Each point is reached from the start by the listed moves, each made 0, 1 or 2 times, or once backwards (-1), plus a little noise. Is the number of moves made odd or even? Then give how often each move was made.

Moves:
(1): -3.8 -17.8
(2): 3.6 -7.2
Start: -2.1 -3.7
Points:
5.2 -17.7 -> even (0, 2)
-9.4 -38.9 -> even (2, 0)
-5.6 -46.8 -> odd (2, 1)

Moves:
(1): 17.8 -15.5 -7.5 -19.4 -5.7 -1.5 2.1
(2): 0.3 13.2 -8.3 -4.7 -15.3 6.9 -20.0
(3): -2.9 13.2 -12.1 8.5 2.4 8.7 8.1
(4): -1.4 -9.2 -19.2 -5.2 3.4 -6.6 18.7
Start: 0.0 11.9 -0.8 3.3 4.2 7.5 0.2
Points:
-3.7 60.5 -14.6 20.3 -10.9 38.3 -21.5 -> even (0, 1, 2, -1)
30.2 -14.7 -46.1 -31.2 0.3 4.0 31.4 -> even (2, 0, 1, 1)
-17.2 53.9 -8.6 14.3 -20.2 24.0 -40.8 -> odd (-1, 2, 0, 0)

Moves:
(1): 4.5 -13.6 -4.3 8.4 3.5 -6.9 19.1 -11.9 -2.4 0.8 -12.9 7.1
(2): 16.8 -12.6 -3.9 0.7 16.2 19.8 -3.9 11.5 -24.9 -17.7 -3.4 0.2
(3): -2.3 -0.9 1.6 -1.4 4.7 -0.9 -10.1 -3.6 -11.3 -3.3 -9.0 -7.1
(4): 6.3 -10.3 -8.5 1.5 -5.5 -5.1 2.3 -19.7 7.3 0.7 -13.5 -7.1
(5): -3.9 -5.1 -6.7 5.8 7.9 3.4 -10.8 -4.0 7.4 -10.2 -4.4 2.7
(6): 0.4 10.3 0.7 7.0 -13.9 -9.2 -8.6 14.1 4.8 10.3 8.0 -8.6
(7): 3.6 -7.2 1.7 1.0 9.4 17.3 -1.0 0.7 -6.4 9.3 -5.5 3.4
(8): 8.1 -6.9 -5.5 6.9 -2.4 7.4 5.1 -13.7 10.0 -10.3 -9.6 -8.7
(9): 8.8 5.3 -12.2 20.9 20.9 10.8 -19.2 4.7 -7.0 -20.9 8.6 -10.4
Start: -11.5 3.1 3.0 3.2 1.1 4.9 2.6 3.7 1.9 -1.5 -15.9 2.4
Points:
-40.9 -5.2 4.5 -13.6 -14.3 -0.3 -24.3 -30.4 40.7 23.6 -44.1 0.7 -> even (-1, -1, 1, 1, 2, 0, 1, 0, -1)
12.7 -15.7 -13.3 19.8 18.5 7.5 1.0 41.7 -30.4 -32.5 -8.2 17.2 -> even (1, 2, -1, 0, 1, 1, -1, -1, 0)
25.1 -49.6 -20.8 32.1 34.0 54.3 17.1 -27.5 -3.3 -40.5 -61.1 -1.6 -> even (1, 1, 0, 0, 1, 0, 1, 2, 0)
38.2 -50.7 -33.2 49.6 60.7 41.3 -9.9 12.7 -55.7 -35.2 -45.9 5.2 -> even (2, 2, 0, 1, 1, 1, 1, -1, 1)
13.2 -0.5 -21.8 28.5 -17.0 22.9 3.1 -50.3 54.3 -1.4 -29.5 -39.3 -> even (-1, -1, -1, 2, -1, 0, 1, 2, 1)

Moves:
(1): 1.7 -6.0 -11.6 9.4 16.5 -17.2 9.2 -2.1 -2.9 -0.2 -1.4 -6.9 -9.8 7.0 -4.1 1.7 -5.2
(2): -3.0 1.6 -2.6 6.9 3.6 -6.0 -0.4 -8.8 6.4 5.3 -0.3 -9.4 -0.7 -8.7 8.5 5.0 -5.1
(3): 8.6 -1.1 -3.0 -2.6 1.1 -1.7 1.6 -11.0 -8.1 0.1 1.2 -2.8 -1.4 -4.4 0.3 5.5 -6.4
(4): 5.1 -21.2 5.4 4.9 -9.6 -2.8 -6.8 -0.7 4.0 22.5 3.6 7.1 -17.4 2.8 -4.8 3.3 -2.1
(5): 2.7 13.0 -1.3 1.9 -1.6 10.1 12.3 -1.0 -7.1 7.9 14.8 -3.0 10.5 -12.9 12.4 2.8 -8.4
(6): 0.2 3.2 1.3 1.2 -4.6 -2.2 11.5 10.5 2.3 -0.3 4.3 8.2 -7.5 4.1 -8.0 -1.3 7.3
(7): 2.5 -2.9 7.5 15.5 0.4 1.7 9.9 -1.5 -6.5 -6.3 7.7 9.5 0.1 -2.7 6.0 0.8 -1.0
(8): 10.9 0.8 -10.2 -18.1 -6.1 4.5 -12.3 -2.3 0.2 -4.7 13.8 -0.3 0.0 -6.1 -16.8 6.9 -0.6
(9): 8.7 0.3 -10.6 -4.2 -0.4 2.7 8.7 1.9 2.5 11.3 4.8 -2.8 3.4 -0.6 -10.0 16.7 15.5
(10): 6.2 7.6 2.0 -10.1 2.3 0.4 -7.2 0.5 -14.8 -18.2 9.3 1.2 5.7 -13.1 7.2 3.5 -7.1
(11): -6.4 7.9 13.6 2.5 3.1 0.8 8.7 12.9 9.5 -4.3 7.0 -2.0 0.8 4.5 3.2 -7.4 5.4
(12): -2.9 -12.7 -2.3 2.6 -11.8 11.0 -0.8 0.3 2.7 -14.4 -15.6 0.1 3.9 0.7 10.4 -6.1 7.5
(13): -0.3 -9.2 2.6 3.2 -4.2 3.9 -7.0 0.0 0.5 1.6 -3.5 -1.3 -9.7 -2.0 -4.2 3.4 -8.0
(14): -5.8 4.1 -3.0 0.3 18.7 -0.9 8.0 -4.2 -4.3 -1.1 10.9 7.2 1.5 5.8 6.2 7.8 17.1
Start: -5.7 4.4 -4.0 -5.9 -0.4 3.0 -0.7 -0.2 9.4 -2.6 -6.8 -0.7 -3.4 5.5 1.8 3.2 -5.6
Points:
-20.5 -25.8 2.9 38.5 -8.2 24.4 4.9 -27.4 -7.2 27.6 -11.1 0.2 -20.1 -22.2 62.5 9.3 -41.3 -> odd (0, 1, 0, 1, 2, 0, 0, -1, -1, 0, -1, 1, 2, 1)
-26.1 -0.6 31.5 30.9 -19.7 44.9 76.3 32.6 35.8 39.8 35.1 28.8 -7.2 5.8 60.6 14.4 64.0 -> even (-1, 1, 0, 2, 2, 2, 0, -1, 1, 0, 2, 2, 0, 2)
16.6 -49.2 7.3 15.5 -38.8 11.8 -40.2 -12.9 10.7 10.9 -3.3 -9.1 -23.4 -43.3 27.3 29.4 -37.5 -> odd (0, 2, -1, 2, 0, -1, 1, 0, 1, 2, 0, 1, 1, -1)
12.0 -67.0 -21.6 -21.4 13.8 -10.5 -31.1 -29.3 -20.2 -24.4 -15.6 10.3 -49.4 10.2 13.5 32.7 8.2 -> even (1, 0, 2, 2, -1, 0, -1, 0, 0, 2, 0, 2, 1, 2)
-8.5 -86.1 -18.4 48.8 -21.8 -46.8 -0.2 -20.1 46.8 21.5 -63.9 -13.9 -72.1 31.7 2.3 -19.1 -24.7 -> odd (2, 2, 1, 2, -1, 1, 0, 0, -1, -1, 0, 2, -1, -1)
20.4 7.1 -8.4 -16.1 -10.8 25.6 -10.8 -37.2 -20.3 26.3 90.4 33.4 -11.7 -55.4 29.1 46.6 -20.0 -> even (-1, 2, 0, 2, 2, 1, 1, 2, -1, 1, -1, 0, 0, 2)
-15.6 9.9 -40.2 -5.4 41.1 6.4 35.3 7.1 45.7 -55.6 20.9 -14.2 14.0 15.2 -1.1 38.8 84.1 -> odd (1, 2, -1, -1, -1, 0, 1, 2, 2, 0, 2, 2, 0, 2)
